Each point is reached from the start by the listed moves, each made 0, 1 or 2 times, or once backwards (-1), plus a little noise. Say if it took an odd or an even number of moves. Then give how often each move was made.

Moves:
(1): +0.97  -1.14  -1.93  -0.24  +1.52
(2): +2.72  +0.74  +0.35  -1.19  +0.90
(3): +0.48  -0.50  +0.21  -1.42  +0.48
Start: -0.18  -1.13  -0.79  +0.12  -0.48
Points:
-2.86  -1.79  +1.08  -1.27  -1.81 => even (-1, -1, 2)
+4.47  -2.71  -4.27  -1.58  +3.39 => odd (2, 1, 0)
+5.66  -0.26  -2.19  -1.21  +2.27 => even (1, 2, -1)

Moves:
(1): +2.21  +0.73  +1.05  -0.79  +1.21  +0.12  +0.92  +1.53  -0.04  -0.61  -0.98
(2): -0.11  +0.96  -0.77  -0.02  +0.31  +0.30  -1.15  -0.62  -0.09  -0.12  -0.74
(3): -0.13  +0.99  +0.42  -0.19  -0.30  -0.70  -0.12  -0.36  +0.08  +0.28  +1.09
(4): -0.07  +0.05  -0.10  +2.05  +0.83  +0.45  -1.34  +0.11  -0.42  +0.25  -0.26
(5): -1.09  -0.07  -0.07  -0.35  +0.93  -0.92  +0.21  +0.52  +0.06  -0.87  +0.11
(6): -0.51  +0.10  +1.39  -0.25  +0.13  +1.71  +0.82  -0.27  -0.95  -0.43  -0.15
(7): +0.31  +0.33  -0.62  +0.43  -0.01  +0.54  +0.80  +0.35  +0.39  -0.72  +0.88
(8): +0.13  +0.33  +0.62  +0.79  -0.74  -0.44  +0.41  +1.09  -0.45  -0.93  -0.87
(9): +0.81  -0.13  +0.60  +1.00  +0.19  +0.59  +0.25  +0.50  +2.07  -0.37  -1.16
(10): -1.10  +0.58  -0.43  +0.39  +0.18  +0.38  +0.54  +0.09  -0.30  +1.36  +0.04
(11): -0.40  -0.11  -0.14  -0.10  -0.20  +0.83  -0.62  +0.75  +0.24  +0.00  +0.35
Start: +0.98  -0.68  +0.83  -0.61  -0.33  -0.55  +0.49  +0.02  -0.84  +0.48  +0.65
Points:
-0.25  +1.81  +4.21  +1.09  +2.10  -0.91  +5.40  +4.41  -1.39  -1.82  -3.45 => even (1, 0, 0, 0, 2, 1, 0, 2, 1, 2, -1)
+4.05  +0.07  +4.35  +2.21  +4.46  +4.25  +1.36  +3.90  -0.14  +1.35  -1.13 => even (2, -1, 0, 2, 0, 1, 0, -1, 1, 1, 1)
+0.54  +0.98  +4.37  +3.37  -4.27  +1.69  +0.66  +0.91  +1.80  -0.55  -0.17 => even (-1, 0, 2, 0, -1, 1, 0, 2, 2, 0, 1)
+3.22  +4.15  +4.19  -1.71  +2.27  +2.50  +7.01  +5.15  +3.28  -1.16  +0.98 => even (2, 0, 2, -1, 1, 1, 2, 0, 2, 2, 1)
-0.83  +1.22  +2.53  +0.29  +3.67  +4.67  -2.36  -0.45  -5.74  +2.81  -0.33 => odd (1, 1, 0, 2, 0, 2, -1, -1, -1, 1, 1)
+6.00  +0.21  +7.69  -1.06  +0.49  +4.55  +6.11  +6.71  +1.02  -4.79  -6.11 => odd (2, 0, -1, -1, 0, 2, 0, 2, 2, 0, 1)

Moves:
(1): -0.36  +0.23  -0.39  -0.52  +0.81  +0.37  +0.34  -0.17  -0.23  -0.04  +0.16  +0.75  +0.00  +0.52  -0.03  -0.03  +0.11  +0.02  +0.22  -0.06  +0.23  -0.06  -0.06  +0.09
(2): +0.09  +0.46  -0.03  +0.15  -0.30  -0.51  +0.16  +0.20  -0.19  +0.31  -0.66  -0.33  +0.42  +0.11  +0.57  +0.45  -0.66  +0.42  -0.04  -0.22  -0.38  -0.06  +0.24  -0.48
(3): +0.11  +0.48  +0.16  +0.30  +0.28  -1.28  +0.25  +0.19  +0.23  +0.09  -0.59  +0.71  -0.72  +0.11  +0.09  +0.11  -0.48  -0.17  -0.18  +0.37  +0.30  -0.08  +0.07  +0.87
(4): -0.04  +0.09  -0.06  +0.15  +0.30  -0.04  -0.17  +0.05  -0.23  -0.16  +0.07  -0.71  +0.55  +0.40  -0.12  +0.55  +0.00  -0.06  -0.06  -0.14  +0.44  +0.14  +0.26  +0.17
(5): -0.19  +0.36  +0.31  -0.89  -0.04  +0.61  -0.38  +0.46  +0.43  +0.30  +1.06  +0.37  -0.48  -0.19  +0.74  -0.39  +0.20  -0.53  +0.51  +0.18  -0.10  -0.44  -0.10  +0.67
(6): -0.18  -0.21  -0.17  +0.36  +0.72  -0.13  +0.22  -0.20  +0.43  -0.51  -0.32  -0.20  -0.42  -0.10  +0.13  +0.04  -0.35  -0.20  +0.20  +0.23  +0.43  -0.19  -0.27  -0.33
(7): +0.54  +0.27  -0.34  +0.46  -0.35  +0.29  -0.45  +0.35  +0.25  -0.06  +0.45  -0.09  -0.17  +0.24  -0.07  -0.16  +0.15  +0.17  -0.44  +0.16  +0.35  -0.07  +0.25  +0.22
(8): +0.12  +0.10  +0.03  +0.13  -0.09  -0.39  -0.18  +0.50  -0.27  +0.49  -0.14  -0.50  -0.49  -0.33  +0.06  -0.22  +0.47  +0.26  +0.17  -0.08  +0.51  +0.11  +0.04  -0.19
(9): +0.27  +0.12  -0.09  -0.19  +0.23  -0.91  +0.17  +0.35  -0.26  +0.23  +0.06  -0.30  -0.43  +0.54  -0.08  -0.45  +0.27  -0.27  +0.04  +0.02  -0.45  -0.20  +0.00  -0.45
(10): +0.02  -0.21  -0.05  -0.24  +0.05  -0.51  +0.31  -0.20  -0.17  -0.04  +0.50  +0.69  +0.01  +0.52  -0.15  +0.21  +0.48  +0.25  -0.12  +0.24  +0.14  +0.05  -0.68  -0.03
(11): -0.25  -0.46  +0.22  +0.11  +0.13  +0.03  -0.02  -0.38  -0.28  -0.33  +0.27  +0.08  +0.33  +0.26  +0.01  -0.26  +0.62  +0.33  +0.28  -0.69  +0.40  -0.21  +0.02  -0.16
(12): -0.41  +0.23  -0.10  -0.42  -0.15  -0.20  +1.30  +0.06  +0.30  +0.32  +0.08  +0.69  -0.39  +0.71  +0.10  -0.25  +0.45  -0.01  +0.02  -0.21  -0.46  +0.29  +0.07  +0.53
(13): +0.27  -0.10  -0.33  +0.59  +0.07  -0.29  -0.07  +0.60  -0.44  -0.26  -0.01  +0.06  -0.21  +0.35  -0.23  -0.06  -0.15  -0.28  +0.24  +0.70  +0.16  -0.07  +0.15  -0.22
(14): -0.53  -0.67  -0.01  +0.56  -0.18  -0.41  +0.12  -0.67  +0.12  +0.13  +0.06  +0.57  -0.61  -0.62  +0.29  +0.47  -0.32  -0.29  -0.21  -0.14  -0.82  +0.20  +0.09  -0.39
(15): +0.23  -0.67  +0.54  -0.79  -0.27  -0.07  +0.38  -0.05  -0.47  +0.23  +0.45  -0.49  -0.07  +0.66  -0.06  -0.15  -0.07  -0.10  -0.33  +0.50  -0.29  -0.23  +1.12  -0.07
(16): +0.00  -0.23  +0.05  -0.37  -0.02  -0.18  +0.07  +0.18  +0.08  -0.65  -0.37  -0.01  -0.06  -0.32  -0.36  +0.28  +0.33  +0.03  -0.28  -0.56  +0.94  +0.11  +0.09  -0.18
(17): -0.06  +0.37  +0.07  -0.31  +0.37  +0.05  +0.05  -0.57  +0.21  -0.25  -0.32  -0.33  -0.19  +0.02  +0.26  +0.64  +0.23  -0.28  +0.55  +0.50  +0.15  -0.09  +0.30  +0.26
(18): +0.21  +0.12  +0.00  -0.14  -0.31  -0.20  -0.15  -0.05  -0.28  -0.02  -0.22  -0.09  -0.35  +0.43  -0.05  -0.13  +0.14  -0.06  +0.14  -0.16  +0.31  +0.32  -0.10  -0.09
(19): +0.20  -0.44  +0.41  -0.05  +0.22  -0.59  +0.30  -0.37  +0.46  +0.37  +0.38  +0.35  +0.00  -0.52  -0.17  -0.20  -0.16  +0.11  +0.30  +0.12  -0.11  -0.18  +0.17  -0.40
(20): -0.51  +0.39  +0.83  +0.21  -0.52  -0.33  -0.12  -0.19  -0.02  +0.34  -0.11  -0.23  +0.11  +0.25  +0.08  +0.25  -0.33  -0.11  -0.79  +0.20  -0.72  +0.85  +0.67  +0.39
(21): +0.29  -0.22  +0.13  +0.58  +0.34  -0.45  +0.23  -0.04  -0.37  +0.01  -0.14  +0.21  +0.26  +0.37  +0.47  +0.05  +0.29  -0.95  -0.37  +0.78  -0.04  +0.42  +0.44  +0.14
(22): -0.43  +0.67  +0.22  +0.09  +0.21  +0.14  +0.16  +0.30  -0.01  +0.30  -0.12  -0.17  +0.00  -0.49  -0.33  +0.17  -0.58  -0.35  +0.11  -0.48  +0.70  -0.70  +0.25  -0.15
(23): -0.53  -0.58  -0.96  +0.14  -0.27  -0.31  -0.01  -0.36  +0.07  -0.06  -0.02  +0.15  +0.37  +0.02  +0.04  -0.48  +0.23  -0.24  +0.01  -0.02  +0.27  -0.04  -0.11  -0.22
(24): -0.13  -0.07  +0.22  -0.24  -0.34  +0.46  -0.34  +0.07  +0.52  +0.38  -0.61  +0.07  +0.10  -0.12  -0.03  +0.27  -0.24  -0.24  -0.29  +0.04  -0.25  +0.21  +0.23  +0.10
Start: +0.74  -0.29  -0.08  -0.28  -0.54  +0.48  +0.55  -0.18  +0.02  -0.07  +0.45  -0.43  -0.90  +0.00  +0.17  +0.30  +0.42  -0.74  +0.13  -0.01  +0.00  +0.92  +0.31  +0.08
Points:
+0.63  -1.16  +0.42  -1.39  -0.53  -2.53  +3.35  -2.30  -1.59  +2.30  +0.72  -3.49  +1.60  +4.14  +0.92  +2.23  +1.98  -0.54  -0.33  +0.68  -0.24  +0.63  +3.97  -1.89 => even (0, 2, -1, 2, -1, 0, 1, 1, 1, 2, 1, 1, -1, 0, 2, -1, 2, 0, 1, 0, 1, 1, 1, 1)
+0.20  -0.78  +4.12  -5.36  +1.33  -2.29  +4.20  +1.82  +1.42  +0.08  +2.66  -0.95  -2.35  +2.20  -0.73  -0.35  +0.84  -1.91  +1.60  -1.24  +1.26  -2.27  +3.40  +1.00 => even (-1, 0, 1, 2, 2, 1, -1, -1, 2, 0, 2, 2, 1, -1, 2, 2, 0, -1, 2, 0, -1, 1, -1, 1)
+0.83  +3.02  -1.45  -1.89  +2.51  -1.57  +1.86  +1.56  +3.38  -1.74  -0.97  +0.26  -4.89  -0.42  +0.99  -0.24  +1.15  -0.32  +1.25  -0.23  +3.27  +0.22  -0.87  +2.78 => even (1, 0, 2, 0, 1, 2, 1, 1, 1, -1, -1, 1, -1, -1, -1, 2, 1, -1, 0, 0, -1, -1, 0, -1)
+1.32  -1.21  -2.98  -0.86  -0.56  +3.07  -2.58  +0.02  -0.02  -3.22  +1.39  -1.09  -1.85  +1.00  +0.42  -1.60  +2.65  +0.29  +1.65  -2.28  +4.41  -0.37  -0.73  -0.45 => odd (1, 0, 0, 0, 1, 1, 2, 0, 0, -1, 2, -1, 0, 0, 0, 1, 0, 2, -1, -1, -1, -1, 1, 0)
+2.38  +0.17  -1.25  -1.92  +1.46  -1.49  +3.75  +2.60  -1.24  -0.75  +2.10  -1.46  -3.98  +2.45  -2.09  -2.18  +3.94  -0.68  +3.08  -0.97  +6.84  -1.61  +2.16  -2.49 => even (1, 0, -1, 0, 0, 1, 2, 2, 1, 0, 1, 2, 2, -1, 1, 2, 1, 2, 2, -1, 0, 2, 0, -1)
+1.23  -0.43  -1.34  +3.45  +1.14  -9.49  +1.79  -0.91  +1.20  +0.82  -2.16  -0.20  -3.66  -1.76  +0.41  +0.08  -0.60  -0.58  +0.25  +2.75  +0.93  +0.54  -1.47  -2.42 => odd (-1, 1, 2, -1, -1, 2, 0, 2, 2, 2, -1, -1, 0, 0, -1, 0, 1, -1, 2, 1, 0, 0, 2, -1)
+0.57  +0.15  +1.17  +2.62  +1.53  -4.16  +1.88  -0.70  -0.51  -1.63  -2.55  +0.19  -1.86  +0.43  -1.50  +0.14  -3.74  -3.22  -0.62  +2.65  +4.22  +0.63  +3.73  -0.50 => odd (1, 0, 2, -1, -1, 2, 0, -1, -1, -1, 0, -1, 2, -1, 1, 1, 0, 2, 2, 2, 1, 2, 1, -1)
-0.20  -0.21  +4.64  +0.92  -2.80  -3.95  +0.02  -0.75  -1.45  +2.75  +0.55  -1.67  -2.51  -1.31  +2.63  +1.33  -1.93  -2.43  -2.58  +0.35  -2.17  +1.25  +5.73  +1.40 => even (-1, 1, 2, 0, 1, -1, 0, 1, 0, -1, 1, -1, -1, 2, 2, 0, 0, 0, 0, 2, 1, 1, 0, -1)
